Each row is a point. Each copy is the shape, with its points in the same order, turned, moved and blurred by noise. Some copies are also mirrored. Which?

Shape:
0:  0.73 -1.97 -3.08
1:  1.94  5.48 -0.01
2:  2.19 -1.92 -0.03
3:  1.32 -0.51 -0.32
4: -0.24  1.52  0.20
5: -4.03 -0.29  0.23
6:  1.13  0.62 -2.57
7:  0.64 -1.09  0.57
8:  1.97 -1.60  0.25
Copy 1:
0: -2.26  3.73 -0.01
1:  4.29  0.45 -3.52
2: -0.01  2.59  2.15
3:  0.20  1.84  0.55
4:  0.56 -0.12 -1.09
5: -3.14 -2.25 -0.85
6: -0.26  2.87 -1.59
7: -0.23  0.88  1.39
8:  0.18  2.15  2.01
Copy 1 is: mirrored
Copy 2:
0: -1.58 -3.44 -0.25
1:  1.75  2.13  4.90
2:  1.62 -2.43 -0.96
3:  0.89 -1.28  0.03
4:  0.14  1.13  0.78
5: -2.52  2.25 -2.20
6: -0.74 -1.76  1.81
7:  1.01 -0.82 -1.14
8:  1.69 -1.93 -0.87
Copy 2 is: mirrored
Copy 3, 9 rows:
0:  2.16 -3.03 -1.00
1: -0.02  1.74  5.45
2:  3.13  0.07 -1.50
3:  1.69 -0.51 -0.28
4: -1.11  0.13  1.14
5: -3.55 -0.86 -1.92
6:  1.36 -1.83  1.49
7:  0.88 -0.06 -1.30
8:  2.45 -0.18 -1.32
Copy 3 is: mirrored

Shape (9 x 3):
0: -0.63  3.43 -0.21
1: -1.37  0.16 -2.69
2:  1.63 -1.66 -0.31
3: -1.68  2.33 -0.93
4:  0.87 -2.49  3.06
5:  1.27 -2.76  1.45
6: -0.73 -0.51  0.24
7: -1.15 -0.25  1.48
8: -1.59  3.58 -3.08
Copy 1, 9 rows:
0: -0.87  2.27 -2.55
1:  1.05 -1.98 -2.73
2:  2.50 -1.36  1.13
3: -0.37  0.33 -3.14
4: -0.37 -0.51  3.39
5:  0.66 -0.74  2.86
6: -0.71 -0.64  0.08
7: -1.03 -0.23  0.49
8: -0.11  0.78 -5.10
Copy 1 is: only turned
Copy 2:
0: -2.37  2.48 -0.59
1: -1.09 -0.95 -2.99
2:  2.09 -1.07 -0.90
3: -2.93  0.91 -1.36
4:  1.71 -2.16  2.81
5:  2.20 -2.21  1.20
6: -0.44 -1.05 -0.30
7: -0.89 -1.37  1.27
8: -3.37  2.18 -3.35
Copy 2 is: only turned
Copy 3, 9 rows:
0: -1.40  3.31 -1.88
1: -2.40 -0.48 -2.11
2:  1.87 -0.82 -0.76
3: -2.24  2.42 -1.74
4:  2.68  0.19  2.55
5:  2.29 -0.82  1.45
6: -0.49 -0.22  0.29
7: -0.61  1.37  1.24
8: -3.38  2.33 -3.95
Copy 3 is: only turned

Shape (8 x 4):
0: -2.75  0.62  2.36  1.93
1:  0.95 -1.66  2.01  0.44
2: -3.12 -2.37  2.22 -2.11
3:  1.11  3.28 -0.56  2.00
4:  0.27  2.95 -1.24 -2.13
5: -1.23 -1.25 -1.72 -1.54
6: -1.38  2.42  0.37 -0.82
7:  0.00 -0.48  0.46 -2.85
Copy 1, 8 rows:
0: -5.01  0.81  1.68  1.07
1: -0.75 -0.10  1.93  2.17
2: -3.13 -3.70  2.52  0.36
3: -2.23  3.08 -2.44  1.87
4: -2.04 -1.05 -3.96  1.55
5: -1.13 -1.70 -0.90 -1.18
6: -3.70 -0.75 -2.09  1.57
7: -0.96 -2.59 -0.69  1.59
Copy 1 is: mirrored
Copy 2:
0: -2.03 -2.74  0.19  1.21
1:  0.08 -2.43  2.82 -1.10
2: -3.74 -1.14  0.59 -3.09
3:  1.78  0.39  0.96  3.21
4:  0.48  3.37 -0.06  1.28
5: -0.06  0.66 -1.02 -2.36
6: -1.32  1.26  0.42  1.15
7: -0.92  1.59  1.70 -2.36
Copy 2 is: only turned
Copy 3, 8 rows:
0: -3.67  0.60  1.80  1.74
1: -0.42 -1.67  2.44  0.26
2: -2.32  1.25  2.72 -2.77
3: -0.02 -0.36 -1.19  4.18
4:  1.72  2.02 -1.75  0.99
5: -0.59 -0.41 -1.38 -2.11
6: -0.65  2.04 -0.50  1.32
7:  1.21  0.95  0.93 -1.88
Copy 3 is: only turned
Copy 4 (8 x 4):
0: -1.39 -1.24  1.41  2.16
1:  0.71 -1.86  2.29 -1.99
2:  2.73 -2.77  2.08  1.75
3: -2.44  2.66 -1.18 -0.21
4:  2.29  2.92 -1.07  0.31
5:  3.14 -1.37 -1.44  0.43
6:  1.14  1.18  0.48  1.85
7:  4.06  0.08  0.90 -0.52
Copy 4 is: mirrored
